Each row is a point. Each copy is the shape, with its points in the same order, stretched, turned, moved and blurred by noise. Some copies are also mirrored. Which?
In the rows, zero is written as 128.

Shape:
[[153 133 139]
 [142 124 135]
 [168 128 127]
 [111  93 120]
 [119 121 104]
 [104 123 155]
 [ 40 132 144]
 [141 130 138]]
Copy 1 (8 x 3):
[[148 126 121]
 [141 124 119]
 [164 125 102]
 [110 116 112]
 [118 145  99]
 [102 123 160]
 [ 38 145 181]
 [136 126 129]]
Copy 1 is: only turned
Copy 2 (8 x 3):
[[156 157 146]
 [138 148 145]
 [147 181 150]
 [ 77 123 136]
 [101 143 165]
 [137  91 134]
 [107  30 154]
 [148 145 148]]
Copy 2 is: only turned
Copy 3:
[[134 137 152]
 [132 119 138]
 [118 126 170]
 [103  86  88]
 [ 89 131 105]
 [157 123  85]
 [153 150   7]
 [132 129 138]]
Copy 3 is: mirrored
Copy 4 (8 x 3):
[[142 148 111]
 [137 134 108]
 [163 144 112]
 [120  87  89]
 [131 105 130]
 [ 94 130 101]
 [ 45 103 132]
 [132 139 109]]
Copy 4 is: mirrored

Shape:
[[164 121 112]
 [157  92 150]
 [148 151 178]
 [131 109 104]
 [131 107 155]
 [135 100 118]
 [125 178 147]]
Copy 1, 7 rows:
[[166 157 129]
 [167 115  99]
 [104 151  85]
 [163 122 160]
 [137 116 115]
 [170 118 146]
 [ 81 157 131]]
Copy 1 is: mirrored
Copy 2 (7 x 3):
[[ 86  93 143]
 [123  79 105]
 [105 159  54]
 [141  88 159]
 [148 103  98]
 [138  78 146]
 [117 195  83]]
Copy 2 is: only turned
Copy 3:
[[115 115 134]
 [164  76 154]
 [147 127 193]
 [134 128 108]
 [170 112 148]
 [147 115 118]
 [123 175 157]]
Copy 3 is: mirrored
Copy 4 (7 x 3):
[[ 88 102 147]
 [115  91 107]
 [190  84 115]
 [ 92 130 135]
 [147 105 102]
 [ 97 115 122]
 [190 121 139]]
Copy 4 is: mirrored

Shape, 8 rows:
[[107 155 156 129]
 [158 117  64 106]
 [132  70  62 127]
 [120 146 129 137]
 [ 88 134 126 127]
 [119 161 134 156]
 [135 112 125 124]
 [122 129 130 138]]
Copy 1 (8 x 4):
[[ 90 176 104 136]
 [208  78 143 131]
 [182  63 186  95]
 [127 149 126 142]
 [115 157 123 102]
 [137 168 125 156]
 [116 115 131 126]
 [119 138 130 132]]
Copy 1 is: mirrored
Copy 2:
[[111 138 116 117]
 [151  96 147 176]
 [138  61 144 155]
 [130 123 115 132]
 [105 112 113 131]
 [141 129 101 126]
 [126 108 141 130]
 [131 115 123 124]]
Copy 2 is: mirrored
Copy 3, 8 rows:
[[166  76 165 141]
 [ 70 162  59 153]
 [ 25 188 126 152]
 [126  82 142 137]
 [126  98 175 175]
 [122  46 147 130]
 [114 141 140 118]
 [115  99 154 129]]
Copy 3 is: only turned

Shape:
[[ 78 159 125 103]
 [152 126 150 167]
 [130 114 130 124]
 [119 152  98  95]
 [162 139 115 131]
 [158 113 153 129]
 [125  90 129 164]
 [100  87 153 126]
 [120 155 133 107]
 [106 143 125 100]]
Copy 1:
[[100 115 190 100]
 [165  92  93 125]
 [119 118 126 146]
 [ 92 166 146  97]
 [127 157  87 110]
 [123 100  80 141]
 [161 105 117 170]
 [111  74 143 178]
 [ 98 125 138  96]
 [ 88 128 156 117]]
Copy 1 is: only turned
Copy 2:
[[ 57 135 116 175]
 [206 153 141 134]
 [149 126 110 134]
 [ 79 113 153 143]
 [165 121 174 123]
 [199 105 122 143]
 [179 177  83 109]
 [147 137  42 147]
 [112 111 145 166]
 [ 92 114 122 160]]
Copy 2 is: only turned
Copy 3 (10 x 4):
[[182 125 166 112]
 [ 93 157 154 151]
 [132 162 122 139]
 [179 110 135 139]
 [136 121 131 162]
 [123 180 134 156]
 [ 77 176 102 131]
 [118 206 125 115]
 [176 138 164 136]
 [172 138 145 128]]
Copy 3 is: mirrored

Shape, 9 rows:
[[105 129 156 127 176 100]
 [163 124 128 109  97 104]
 [114 127  68 140 117 125]
 [105 127 154  91 164 128]
 [129 103  50 132 140 144]
 [136 116  81 153 114 161]
 [137 152  68 131 119 145]
 [ 87 121 152 122 157 122]
 [152 131  95 139 139 133]]
Copy 1:
[[143 132  97 190 149 144]
 [ 85 141 169 112  80 128]
 [157 156  98  77 106 125]
 [152 139 146 179 169 134]
 [138 175  84  75 141  94]
 [131 124 105  61 110  69]
 [150 151 119  90  84 102]
 [161 124 115 156 164 136]
 [113 143 101 116 102  92]]
Copy 1 is: only turned
Copy 2:
[[126 150 131 175 112 180]
 [ 86 108 158  77 103 121]
 [108 163  95  96 185 129]
 [125 118 166 187 120 180]
 [114 126  79  89 180 154]
 [130 133  85  84 171 113]
 [ 93 137 106 110 179 111]
 [146 151 137 176 134 170]
 [107 121  98 107 142 135]]
Copy 2 is: only turned

Shape, 12 rows:
[[143 105 120  84 170 108 134 138]
 [106 159 119 134 149 129 164 133]
 [116 148 118 119 128 128 100 120]
 [126  99 123 144 133 157 137 123]
 [101 228 125 126 175 104 142 157]
 [123 114 145 182 118 189 112 124]
 [144 174 110 103 108 104 134 158]
 [161 121 151 140 155 113 178  99]
 [ 87 160 155  75  93 132 139 145]
 [136 101 165 172 121 105 155 157]
 [161  97 138 140 161 122 116 120]
 [135 139 151  93 140 147 154 148]]
Copy 1, 12 rows:
[[153 145 187 132 154  99 114 121]
 [141  97 136 166 180 110 153 127]
 [137 162 127 121 109 140 130 129]
 [107 141 121 161 152 108 124 101]
 [155  72 162 157 135 124 183 163]
 [ 72 149  94 175 123 139 123 120]
 [196 102 123 134 143 148 118 142]
 [147 116 146 210 186  73 145 156]
 [146 119 121 108 171 158 110 155]
 [120 102 103 194 156  67  98 150]
 [122 159 154 172 119  88 108 136]
 [146 117 157 156 177 135 112 147]]
Copy 1 is: mirrored
Copy 2, 12 rows:
[[152 158 105 134 161 140 113 125]
 [120 164 115 152 100 150 124 161]
 [ 92 136 129 171 140 131 133 135]
 [138 119 159  91 120 129 120 128]
 [ 77 229  59 220  96 172 114 180]
 [102  98 171  85 101 146 111 115]
 [101 171 116 176 150 132 105 163]
 [197 120 112 106  58 156  71 156]
 [ 81 131 125 128 182 151 143 170]
 [149  99 113  96  76 110  78 147]
 [156 125 122 124 103 138  92 108]
 [123 162 120 101 145 170  97 142]]
Copy 2 is: only turned
